Rows are points. The points of each table are mixes of a few directions, plus a little noise. How many directions does each table use, and how many do they share? Where both have some left over, give the other angles between the two spaces (their principal angles), to ten degrees, smallest first.

First, 5 rows:
[[ 0.34  0.25]
 [ 0.24  0.18]
 [ 0.10  0.07]
 [-0.66 -0.51]
 [ 0.00  0.01]]
Second, 6 rows:
[[-0.47 -0.36]
 [-0.19 -0.14]
 [ 0.27  0.21]
 [ 0.52  0.40]
 [ 0.20  0.16]
 [-0.34 -0.26]]
Directions: first 1, second 1, shared 1

First (5 x 4):
[[-0.29 -0.19 -0.29 -0.64]
 [-0.05  0.15  0.25  0.51]
 [-0.38 -0.45  0.25  0.05]
 [ 0.23  0.36 -0.02  0.27]
 [ 0.48  0.16 -0.20 -0.21]]
Second (5 x 4):
[[-0.91  0.64 -0.45 -0.21]
 [ 0.31 -0.22  0.16 -0.02]
 [ 0.24 -0.15  0.10  0.29]
 [ 0.17 -0.11  0.07  0.12]
 [ 0.20 -0.16  0.11 -0.17]]
Directions: first 3, second 2, shared 1; angles 30

First, 8 rows:
[[ 0.14 -0.22  0.56 -0.16 -0.24 -0.05  0.14  0.32]
 [-0.15  0.23 -0.63  0.18  0.26  0.05 -0.13 -0.34]
 [-0.02  0.04 -0.10  0.02  0.04  0.00 -0.02 -0.05]
 [ 0.17 -0.29  0.74 -0.20 -0.32 -0.07  0.17  0.42]
 [ 0.14 -0.23  0.59 -0.16 -0.25 -0.05  0.12  0.31]
 [-0.21  0.34 -0.90  0.25  0.36  0.08 -0.19 -0.49]
 [ 0.13 -0.22  0.56 -0.16 -0.23 -0.04  0.13  0.31]
 [-0.21  0.32 -0.86  0.24  0.37  0.07 -0.19 -0.47]]
Second (7 x 8):
[[ 0.07 -0.17  0.32 -0.44 -0.61 -0.22  0.18  0.39]
 [ 0.21 -0.05 -0.17  0.02 -0.04 -0.21 -0.37  0.00]
 [-0.41  0.24  0.31  0.50  0.54  0.24  0.17 -0.04]
 [ 0.73 -0.01 -0.10 -0.66 -0.47 -0.60  0.10  0.23]
 [-0.40  0.17 -0.09  0.14  0.35  0.48  0.50 -0.29]
 [-0.20  0.03 -0.38  0.22 -0.02 -0.09 -0.50 -0.09]
 [-0.01 -0.22  0.10  0.21  0.25  0.40 -0.07 -0.20]]
Directions: first 1, second 5, shared 1

First:
[[ 0.46 -0.19 -0.05  0.04  0.15 -0.04 -0.13  0.46 -0.54]
 [ 0.10  0.31  0.24  0.25 -0.03 -0.19 -0.05 -0.01 -0.08]
 [ 0.23  0.14  0.13  0.17  0.05 -0.13 -0.08  0.16 -0.24]
 [-0.01  0.07  0.06  0.05 -0.01 -0.02  0.01 -0.03  0.03]
 [-0.94 -0.94 -0.85 -1.00 -0.09  0.73  0.36 -0.62  0.97]
 [-0.24  0.48  0.32  0.25 -0.15 -0.16  0.03 -0.32  0.31]
 [ 0.23  0.25  0.22  0.26  0.02 -0.18 -0.09  0.15 -0.23]
 [ 0.10 -0.16 -0.10 -0.07  0.05  0.05 -0.02  0.15 -0.14]
 [ 0.07  0.02  0.03  0.06  0.02 -0.04 -0.03  0.07 -0.09]]
Second:
[[ 0.45 -0.92 -0.59 -0.45  0.30  0.31 -0.07  0.64 -0.62]
 [-0.08  0.44  0.31  0.27 -0.09 -0.19 -0.02 -0.18  0.14]
 [ 0.42 -0.02  0.06  0.15  0.14 -0.13 -0.12  0.39 -0.49]
 [-0.13  0.02 -0.02 -0.03 -0.04  0.03  0.04 -0.12  0.12]
 [ 0.17 -0.42 -0.26 -0.19  0.12  0.12 -0.04  0.29 -0.27]
 [ 0.09  0.37  0.27  0.28 -0.03 -0.19 -0.05  0.00 -0.08]
 [-0.73  0.11 -0.05 -0.21 -0.22  0.17  0.21 -0.68  0.85]
 [-0.26  0.41  0.26  0.18 -0.14 -0.11  0.05 -0.36  0.35]]
Directions: first 2, second 2, shared 2

First:
[[-0.05  0.11  0.60  0.04  0.42 -0.18  0.52  0.19 -0.10 -0.30 -0.23  0.25]
 [ 0.58 -0.30 -0.02 -0.25 -0.01 -0.19 -0.08 -0.51  0.11 -0.46  0.26  0.10]
 [-0.41  0.35 -0.20  0.09  0.07 -0.20  0.48  0.23 -0.06  0.56  0.10 -0.64]
 [ 0.39 -0.31  0.01 -0.02 -0.46  0.24 -0.41 -0.60  0.71 -0.26  0.37  0.24]
 [-0.04  0.08  0.05  0.12  0.15  0.16 -0.08  0.27 -0.14 -0.13 -0.35  0.18]
 [-0.36  0.06  0.03  0.10  0.07  0.30 -0.08  0.09 -0.55  0.61 -0.12 -0.28]
 [-0.04 -0.28 -0.40 -0.34 -0.62 -0.29 -0.43 -0.13  0.34  0.04  0.63  0.22]
 [-0.07  0.29 -0.09  0.26  0.37  0.17  0.09  0.47 -0.30 -0.07 -0.64 -0.08]]
Second, 8 rows:
[[ 0.21 -0.42  0.09 -0.29 -0.25  0.10 -0.34 -0.69 -0.24  0.23  0.50 -0.02]
 [-0.23 -0.12  0.08 -0.14 -0.02  0.03 -0.13  0.01 -0.49  0.34  0.09  0.02]
 [ 0.39 -0.45  0.06 -0.27 -0.30  0.11 -0.35 -0.84  0.00  0.08  0.56 -0.01]
 [ 0.19  0.22 -0.11  0.21  0.08 -0.05  0.23  0.19  0.58 -0.42 -0.23 -0.02]
 [ 0.07  0.16 -0.06  0.13  0.05 -0.04  0.15  0.14  0.31 -0.24 -0.14 -0.03]
 [-0.29  0.31 -0.04  0.18  0.21 -0.06  0.24  0.59 -0.04 -0.03 -0.38  0.02]
 [-0.67  0.59 -0.05  0.33  0.43 -0.14  0.42  1.18 -0.25  0.07 -0.75  0.02]
 [ 0.32 -0.30  0.02 -0.17 -0.21  0.08 -0.21 -0.58  0.10 -0.02  0.35 -0.04]]
Directions: first 6, second 2, shared 2

First, 8 rows:
[[ 0.18 -0.19  0.17 -0.24  0.34 -0.32  0.27  0.36 -0.41  0.37 -0.14 -0.27
   0.31 -0.50]
 [ 0.04  0.07  0.04 -0.37  0.06 -0.01  0.21  0.09 -0.35  0.51 -0.08 -0.20
   0.00 -0.03]
 [-0.24  0.15 -0.22  0.56 -0.40  0.37 -0.47 -0.48  0.74 -0.83  0.22  0.46
  -0.35  0.57]
 [-0.02 -0.12 -0.03  0.39 -0.04 -0.01 -0.20 -0.08  0.34 -0.54  0.09  0.19
   0.03 -0.02]
 [ 0.14  0.09  0.16 -0.88  0.26 -0.17  0.54  0.37 -0.90  1.22 -0.21 -0.53
   0.13 -0.27]
 [-0.09 -0.01 -0.10  0.38 -0.14  0.10 -0.27 -0.19  0.43 -0.55  0.11  0.26
  -0.09  0.19]
 [-0.01  0.05 -0.01 -0.13 -0.01  0.03  0.05  0.01 -0.09  0.15 -0.01 -0.04
  -0.03  0.04]
 [-0.03 -0.03 -0.04  0.24 -0.05  0.03 -0.14 -0.07  0.24 -0.34  0.05  0.12
  -0.02  0.02]]
Second, 11 rows:
[[ 0.19  0.25 -0.41 -0.10 -0.12  0.29 -0.18 -0.10  0.11 -0.04  0.04  0.20
  -0.27  0.17]
 [-0.68  0.05  0.37  0.21 -0.46 -0.12  0.04 -0.32  0.40 -0.46 -0.13  0.17
  -0.32  0.46]
 [ 0.07  0.30 -0.19 -0.66 -0.15 -0.05  0.23  0.14 -0.29  0.38 -0.32  0.03
  -0.38 -0.07]
 [-0.07  0.04  0.13 -0.54 -0.02 -0.46  0.40  0.32 -0.32  0.21 -0.47 -0.06
  -0.18 -0.42]
 [-0.17 -0.30  0.43  0.13  0.16 -0.41  0.20  0.17 -0.08 -0.07 -0.12 -0.18
   0.29 -0.33]
 [ 0.48  0.08 -0.71  0.64  0.01  0.57 -0.72 -0.24  0.60 -0.72  0.47  0.44
  -0.03  0.19]
 [ 0.35 -0.15 -0.20  0.51  0.30  0.46 -0.39 -0.13  0.07  0.02  0.55 -0.09
   0.47  0.14]
 [-0.23 -0.35  0.67 -0.14  0.31 -0.43  0.46  0.28 -0.49  0.57 -0.10 -0.54
   0.50 -0.32]
 [ 0.17  0.18 -0.27 -0.20 -0.08  0.09 -0.04  0.01  0.00 -0.01 -0.07  0.13
  -0.23 -0.01]
 [ 0.10  0.23 -0.20 -0.26 -0.04  0.46 -0.05 -0.18 -0.23  0.58  0.20 -0.13
  -0.07  0.42]
 [-0.23 -0.29  0.36  0.37  0.04 -0.37  0.05  0.07  0.21 -0.47 -0.07  0.02
   0.20 -0.24]]
Directions: first 2, second 4, shared 2

First:
[[-0.30  0.12 -0.26  0.03 -0.13  0.44  0.21 -0.14 -0.01  0.34 -0.29 -0.35
   0.26 -0.06 -0.13  0.35 -0.51  0.31 -0.18  0.34]
 [-0.58 -0.23 -0.15 -0.03 -0.51  0.52  0.46 -0.03  0.04 -0.04  0.01 -0.36
   0.00  0.41  0.00  0.45 -0.02  0.32  0.17 -0.10]
 [-0.50  0.07 -0.69 -0.21 -0.34  0.54  0.33 -0.25 -0.20  0.68 -0.20 -0.37
   0.33 -0.41  0.12  0.18 -0.21  0.24  0.17  0.09]
 [-0.46  0.12 -0.46 -0.29 -0.44  0.51  0.46 -0.29 -0.18  0.58 -0.13 -0.54
   0.13 -0.28  0.21  0.52 -0.48  0.46  0.09  0.05]
 [-0.02 -0.16 -0.02  0.18  0.11 -0.02 -0.14  0.16  0.09 -0.19 -0.01  0.25
   0.11  0.16 -0.18 -0.34  0.39 -0.25  0.05  0.00]
 [-0.37 -0.32 -0.33  0.10 -0.20  0.24  0.08  0.13  0.03 -0.08  0.04  0.16
   0.18  0.20 -0.10 -0.34  0.65 -0.23  0.33 -0.18]
 [ 0.82  0.04  1.00  0.14  0.49 -0.86 -0.45  0.24  0.19 -0.81  0.32  0.43
  -0.56  0.36 -0.01 -0.13  0.09 -0.24 -0.26 -0.17]
 [ 0.33 -0.12  0.25  0.04  0.21 -0.46 -0.28  0.17  0.03 -0.36  0.24  0.42
  -0.19  0.07  0.05 -0.45  0.54 -0.37  0.13 -0.27]
 [ 0.52  0.18  0.34 -0.13  0.27 -0.52 -0.24 -0.02 -0.07 -0.10  0.17  0.17
  -0.28 -0.23  0.19 -0.10 -0.07 -0.10 -0.08 -0.13]
 [ 0.55  0.30  0.32  0.16  0.55 -0.39 -0.42  0.03  0.06 -0.03 -0.15  0.19
   0.02 -0.23 -0.15 -0.15 -0.39 -0.12 -0.43  0.36]]
Second, 10 rows:
[[ 0.20 -0.02  0.38  0.05  0.08 -0.20 -0.06  0.09  0.08 -0.33  0.11  0.04
  -0.21  0.25 -0.03  0.11 -0.06  0.03 -0.10 -0.04]
 [ 0.03  0.08  0.18  0.20  0.15  0.08 -0.07  0.04  0.13 -0.11 -0.16 -0.08
   0.08  0.21 -0.23  0.19 -0.35  0.12 -0.31  0.32]
 [ 0.19 -0.04  0.41  0.06  0.10 -0.21 -0.06  0.07  0.09 -0.32  0.11  0.03
  -0.22  0.25 -0.02  0.14 -0.05  0.03 -0.11 -0.06]
 [-0.31 -0.09 -0.84 -0.46 -0.36  0.13  0.15 -0.19 -0.36  0.63  0.18  0.06
   0.15 -0.71  0.45 -0.47  0.71 -0.25  0.68 -0.51]
 [ 0.62  0.00  1.32  0.33  0.34 -0.55 -0.21  0.27  0.38 -1.08  0.22  0.09
  -0.65  0.92 -0.24  0.49 -0.43  0.16 -0.54  0.08]
 [-0.19 -0.08 -0.57 -0.29 -0.24  0.10  0.11 -0.12 -0.25  0.44  0.08  0.01
   0.13 -0.45  0.29 -0.32  0.43 -0.16  0.42 -0.29]
 [-0.06 -0.06 -0.19 -0.20 -0.13 -0.06  0.05 -0.06 -0.14  0.11  0.15  0.06
  -0.07 -0.20  0.21 -0.14  0.32 -0.09  0.29 -0.29]
 [-0.51  0.20 -0.80  0.24  0.05  0.77  0.06 -0.14 -0.01  0.77 -0.69 -0.29
   0.82 -0.40 -0.43 -0.01 -0.53  0.16 -0.29  0.79]
 [-0.04  0.07  0.02  0.14  0.09  0.15 -0.01  0.03  0.07  0.02 -0.17 -0.08
   0.13  0.07 -0.19  0.10 -0.26  0.09 -0.21  0.28]
 [ 0.11 -0.09  0.14 -0.12 -0.05 -0.20  0.01  0.01 -0.03 -0.12  0.19  0.08
  -0.20  0.04  0.18 -0.04  0.22 -0.07  0.16 -0.27]]
Directions: first 4, second 2, shared 2

First (10 x 24):
[[ 0.29 -0.26  0.13  0.00  0.01 -0.22  0.05 -0.22 -0.36 -0.29 -0.09  0.53
   0.56  0.07  0.26  0.05 -0.15 -0.55  0.12 -0.03  0.01 -0.22  0.23 -0.27]
 [ 0.02 -0.19 -0.09 -0.02  0.05 -0.03  0.01 -0.02 -0.38  0.41 -0.49  0.10
   0.05  0.25 -0.38  0.08 -0.16  0.33 -0.20  0.03 -0.12  0.14 -0.11  0.07]
 [-0.48  0.03 -0.17  0.09  0.18  0.28  0.21  0.63  0.25  0.47  0.71 -0.18
  -0.07  0.04  0.07  0.20 -0.08  0.06  0.05  0.15  0.09  0.24 -0.65  0.04]
 [ 0.57 -0.13  0.13 -0.12 -0.19 -0.33 -0.25 -0.76 -0.49 -0.30 -1.14  0.22
   0.06  0.09 -0.33 -0.20  0.02  0.17 -0.19 -0.16 -0.18 -0.18  0.69  0.02]
 [-0.20 -0.06 -0.07  0.05  0.11  0.10  0.12  0.29  0.02  0.24  0.31  0.02
   0.08  0.07  0.05  0.13 -0.10 -0.04  0.03  0.08  0.04  0.10 -0.31 -0.03]
 [ 0.17  0.79  0.15 -0.12 -0.40  0.03 -0.46 -0.55  0.92 -0.81 -0.20 -0.95
  -1.12 -0.61 -0.04 -0.56  0.71  0.49  0.00 -0.24  0.03 -0.17  0.76  0.38]
 [-0.25 -0.02 -0.07  0.06  0.12  0.14  0.14  0.36  0.11  0.22  0.47 -0.01
   0.07  0.03  0.12  0.13 -0.08 -0.09  0.07  0.09  0.07  0.10 -0.36 -0.03]
 [-0.29 -0.30 -0.17  0.07  0.23  0.13  0.24  0.48 -0.31  0.67  0.19  0.22
   0.30  0.31 -0.14  0.30 -0.32  0.05 -0.07  0.16 -0.02  0.24 -0.61 -0.05]
 [ 0.12 -0.26 -0.04 -0.02  0.05 -0.10  0.03 -0.09 -0.45  0.25 -0.45  0.26
   0.24  0.24 -0.24  0.09 -0.19  0.10 -0.13  0.02 -0.10  0.05 -0.02 -0.03]
 [ 0.06  0.39  0.20  0.00 -0.15  0.00 -0.09 -0.12  0.68 -0.85  0.71 -0.22
  -0.17 -0.49  0.64 -0.23  0.36 -0.54  0.34 -0.10  0.20 -0.30  0.37 -0.09]]
Second:
[[ 0.03  0.02 -0.06  0.18  0.01  0.12  0.10  0.12 -0.14 -0.18  0.15  0.35
   0.41 -0.07  0.39  0.16 -0.19 -0.53  0.27  0.01  0.05 -0.51  0.19 -0.12]
 [-0.59  0.08 -0.22  0.00 -0.41  0.07  0.02 -0.19  0.36  0.43 -0.43 -0.20
  -0.70 -0.04 -0.02  0.12  0.58  0.33 -0.27 -0.14 -0.36  1.00 -0.15  0.18]
 [-0.11  0.06  0.25 -0.11  0.35  0.23  0.20  0.21  0.41 -0.08  0.47 -0.55
  -0.29 -0.27 -0.50  0.03 -0.25  0.69 -0.25  0.08  0.25 -0.02 -0.26  0.04]
 [ 0.43 -0.14  0.17  0.09 -0.22  0.30 -0.22 -0.01 -0.06 -0.10 -0.05 -0.38
  -0.52 -0.15 -0.14 -0.29 -0.02  0.35 -0.17 -0.15 -0.07 -0.38  0.23 -0.01]
 [-0.27  0.10 -0.29  0.23 -0.08  0.09  0.13  0.10 -0.12  0.08 -0.08  0.48
   0.40  0.01  0.45  0.29 -0.04 -0.60  0.31  0.05 -0.08 -0.19  0.11 -0.04]
 [-0.38 -0.03  0.06 -0.18 -0.32 -0.28  0.03 -0.45  0.41 -0.06 -0.17 -0.01
  -0.41 -0.07  0.18  0.00  0.64 -0.02 -0.19 -0.17 -0.23  1.10 -0.05 -0.03]
 [ 0.30 -0.03 -0.04 -0.17  0.35 -0.66 -0.06 -0.08 -0.54 -0.20  0.01  0.70
   1.10  0.46  0.25 -0.05 -0.21 -0.80  0.39  0.21  0.18 -0.25  0.00 -0.11]
 [ 0.54 -0.05  0.14 -0.05  0.33  0.13 -0.20  0.30 -0.34  0.09  0.11 -0.37
   0.00  0.13 -0.57 -0.27 -0.51  0.57 -0.09  0.13  0.22 -0.75 -0.07  0.12]]
Directions: first 3, second 5, shared 1; angles 40, 40
